Rows are points. Each copy is the shape, with its points in the same order, stretched, turned, moved and blurred by noise. Some copies are also mirrored. Which?

Shape, 6 rows:
[[ 0.20  0.03]
 [ 0.25  0.28]
 [-0.63 -0.54]
 [ 0.16 -0.66]
 [ 0.42 -0.10]
 [-0.13 -0.15]]
Copy 1 (6 x 2):
[[-0.07 -0.17]
 [-0.24 -0.31]
 [ 0.20  0.86]
 [ 0.49  0.23]
 [ 0.09 -0.33]
 [ 0.00  0.24]]
Copy 1 is: mirrored
Copy 2:
[[ 0.18  0.14]
 [ 0.35  0.32]
 [-0.42 -0.94]
 [-0.70 -0.16]
 [-0.08  0.33]
 [-0.02 -0.24]]
Copy 2 is: mirrored
Copy 3, 6 rows:
[[-0.06 -0.14]
 [ 0.15  0.09]
 [-0.93 -0.10]
 [-0.43 -0.58]
 [ 0.07 -0.21]
 [-0.28 -0.03]]
Copy 3 is: only turned

Shape (6 x 3):
[[ 0.10 -0.54 -0.13]
 [ 0.14  0.02 -0.03]
 [ 0.31 -0.39 -0.23]
 [-0.02  0.25 -0.28]
 [-0.54  0.58 -0.28]
 [ 0.31 -0.55  0.18]]
Copy 1:
[[ 0.14 -0.35 -0.40]
 [-0.16 -0.22  0.14]
 [-0.03 -0.52 -0.25]
 [-0.45  0.13  0.08]
 [-0.74  0.93  0.10]
 [ 0.46 -0.62  0.00]]
Copy 1 is: mirrored
Copy 2 (6 x 3):
[[ 0.07 -0.06 -0.60]
 [-0.24 -0.03 -0.17]
 [-0.31  0.19 -0.62]
 [-0.09  0.30  0.11]
 [ 0.51  0.26  0.47]
 [-0.33 -0.36 -0.65]]
Copy 2 is: mirrored
Copy 3:
[[-0.15  0.21 -0.65]
 [ 0.17  0.16 -0.22]
 [ 0.13  0.19 -0.77]
 [ 0.33  0.40 -0.02]
 [ 0.19  0.68  0.66]
 [-0.19 -0.08 -0.53]]
Copy 3 is: only turned
Copy 4, 6 rows:
[[ 0.56 -0.20 -0.01]
 [ 0.16  0.18  0.16]
 [ 0.53  0.03  0.27]
 [-0.23  0.05  0.44]
 [-0.76 -0.26  0.34]
 [ 0.80  0.11 -0.17]]
Copy 4 is: mirrored

Shape (9 x 6):
[[ 0.38 -0.61  0.32  0.20 -0.27 -0.24]
 [-0.66  0.37  0.00 -0.33  0.34 -0.62]
 [-0.09  0.07  0.05  0.11 -0.40 -0.02]
 [ 0.33 -0.18  0.45 -0.27 -0.21 -0.30]
 [-0.07 -0.09  0.18 -0.34 -0.42  0.29]
 [ 0.17 -0.01  0.47  0.08 -0.15  0.31]
 [ 0.02  0.26 -0.09 -0.52 -0.04  0.28]
 [ 0.03  0.35  0.30  0.31  0.02 -0.70]
 [ 0.27  0.05 -0.46  0.65  0.07 -0.29]]
Copy 1:
[[ 0.54 -0.17 -0.64  0.32  0.43 -0.55]
 [-0.13  0.44 -0.17 -0.79 -0.90 -0.44]
 [ 0.28 -0.04 -0.31  0.00 -0.25  0.09]
 [ 0.52  0.07 -0.34  0.46 -0.18 -0.70]
 [ 0.05 -0.34 -0.26  0.39 -0.36  0.00]
 [ 0.32 -0.16  0.13  0.43  0.26 -0.07]
 [-0.23  0.31 -0.17  0.54 -0.41  0.13]
 [ 0.65  0.58 -0.05 -0.43 -0.22 -0.49]
 [ 0.27  0.67 -0.52 -0.31  0.32  0.28]]
Copy 1 is: mirrored
Copy 2:
[[ 0.68  0.39  0.22  0.01 -0.06  0.31]
 [ 0.02 -0.32 -0.97 -0.16  0.34 -0.89]
 [ 0.28 -0.10 -0.26  0.10 -0.12  0.34]
 [ 0.27  0.33 -0.28  0.21 -0.12 -0.26]
 [ 0.10 -0.36 -0.10  0.13 -0.55  0.04]
 [-0.07  0.16  0.22 -0.14 -0.59  0.03]
 [-0.34 -0.48 -0.14  0.21 -0.24 -0.35]
 [ 0.35  0.48 -0.74 -0.18  0.49 -0.09]
 [ 0.40  0.22 -0.04 -0.11  0.79  0.38]]
Copy 2 is: mirrored
Copy 3 (9 x 6):
[[-0.59 -0.72 -0.06  0.15 -0.71 -0.24]
 [ 0.06  0.33  1.01  0.01  0.73  0.36]
 [-0.46  0.00 -0.34  0.09 -0.14  0.21]
 [-0.27 -0.45  0.24 -0.05 -0.54  0.27]
 [-0.38 -0.06 -0.52 -0.48 -0.22  0.19]
 [-0.29 -0.68 -0.45 -0.18 -0.33  0.11]
 [ 0.32  0.21 -0.38 -0.36 -0.08  0.22]
 [-0.32 -0.33  0.69  0.64 -0.01  0.39]
 [-0.14  0.01 -0.14  0.90 -0.40 -0.15]]
Copy 3 is: only turned
